Each row is a point. A path goes straight from each point to the next, and from the last back to the first. The post is the endless flat space through its rows: a point in 2 columns, a line in 3, a plane in 4, and so on, so that a path can go around it. Count how often the path circles the post. Going back the other way cancels.
In the rows, 128 means zero.

Post:
[[110  99]]
Path (14 x 2):
[[150 102]
 [131  82]
 [125  72]
 [140  90]
 [130  72]
 [119  45]
 [ 85  92]
 [ 80 115]
 [114 154]
 [ 99 118]
 [ 74 113]
 [ 70  64]
 [120  79]
 [175  75]]
Times around: 0

Post (7 x 8):
[[134 116  68 187 127  82  47 159]
 [ 66 169 225  88  78 116 143 173]
 [143 100 223  25 136 115  89 204]
 [106 117 175 176 158 100  87 151]
 [116 103 110 116 154 149 117  90]
 [ 99 114 173 136 142  43  81  73]
 [112 123  66 142 163 143 181 178]]
Path:
[[124 135 144  91 158 110 109 162]
 [ 38 162  94 117 133  95  88  97]
 [151 109 157  98 177 124  72 199]
 [151 132 213  90  94  80  43 156]
 [148 112 110 103  67 147 105 144]
 [ 97 100 212 123 132 112 101 138]
 [ 80 104 131 113 139 120  48 167]
 [ 78 162 149 111 148 173 134 148]
 [121 141 167  75 107 149  78 129]
 [139 134 115 139 130  58 136 171]
 [108 110 217 219 143 129  90 178]
 [ 78  66 147 137 164  98  91 168]
 [ 66 151 126 146 100  63  94 154]
 [129 147  87 132 136  69 100 208]
 [125 104 115 154 196 144  98 152]
 [154 160 228 112 111 161  64 149]
 [182 101 181  90 122 142  96 136]
 [ 89 115 147 127  79  62 115 177]
 [ 46 119 198 157 158  57 121 145]
 [ 49 160 151 159 119  82 128 135]
 [112 159 160 157 140  79  98 170]
 [136 132  89 140 119 112  88 133]
 [168  65 116 154 159 128 137 160]
 [111  70 101 133 125  34 140 163]
 [ 74  96 196 117 160 147  57 153]
 [ 95 136 124 136 156 153 116 114]
 [158 130 150  64 212 104 121 135]
 [148 173 197 142  87 186 128 185]
 [129  93 133  99 151 130 195  81]
 [152 124 128 131 144  81 107 190]]
Times around: 4

Post, 13 rows:
[[ 71 115  63 136 162 119  98 108 154 112 172 174  99  96]
 [115  83 109 138 135 150  85 104 138 166 151 157 109  87]
 [172 135 171 103 153 125 151 180 177  89 131 141 123  66]
 [144 141 157  90 127 137  97 130 138  89 155  88  98 171]
 [140 204 165 123 101 104  94 177 211 101  48  90 118 109]
 [162  91 126  81 173 104  81 193 123  40  77 119  60  81]
 [162  70  99 178 174 113 130  85 140 112  98 183 170 129]
 [105  98 134 143  78 105 180  97 210  69  52  86 122  81]
 [ 71 174 136 184 161 169 168  61 100 121 148 150 155 116]
 [119  50 105 159 157 182 108 141 141 106 156 112 120 157]
 [103 126  69 148  44  92 169 120  98  69  53 126 173 142]
 [ 87 216 187 122  89 126 167 147 125  71  97 172  50 141]
 [152 187 133 175 158 165 117  94 137 144 190 143  67 118]]
Path:
[[140   9  66 197 112 106 108 170 138  93  86 115  89  59]
 [ 74 176 158 165 195 149 128 179 143  75 177  98  98 145]
 [128  75 143 155 133 120 108 197 159 112 118 153 200 125]
 [143  91 141 137 198 129 138 203 230  34 132 131 181 135]
 [151 113 151 142 123  92  53  75 157 138 124  88 139 127]
 [135 130 156  92  81  80 169 160 188  90 135 102 120 128]
 [113 146  95 111 155 107 114 116 150 101  70 105 109  58]
 [101 100 114 138 171 190 120 132 159  79  84 120  95 152]
 [213  90  90 147 115 134 109 149 177 113  69 225 128 169]
 [133  87  82 130 109 177 169 134 107  83 119  91 109 134]
 [144 166 224  39  89 160 202 127 148  57 112 128 110 178]
 [218 154 119  98 167 125 101  82 165 107 171 181 126  74]
 [127 198 150 165 138 150 138 132 147 133 137 134 199  64]
 [ 92 225 186 112 161 119  92 169 124 109 193 176 102 150]
 [ 95  91 144 101 119 100  98 113 114 102 120 166 150 117]
 [112 128  95 123 162 108 116 162 125  50 117 133 154  76]
 [116 142 140 191  47 101 181  53 145 119 113 121 116 122]
 [142 124 180 119 165 103 155 128 145  73 129 150  93 148]
 [171 125 119 174 174 117 157 133 208  98  77 120 122  86]
 [143 118 126 107  41 154 139 148 158 192 188 205  96 135]
 [ 79 122 124 121  24 154 187  39 181 103 137 142 163  63]
 [149 149 132 155  71 101 154 137 149  55  73 129 139  58]]
Times around: 2
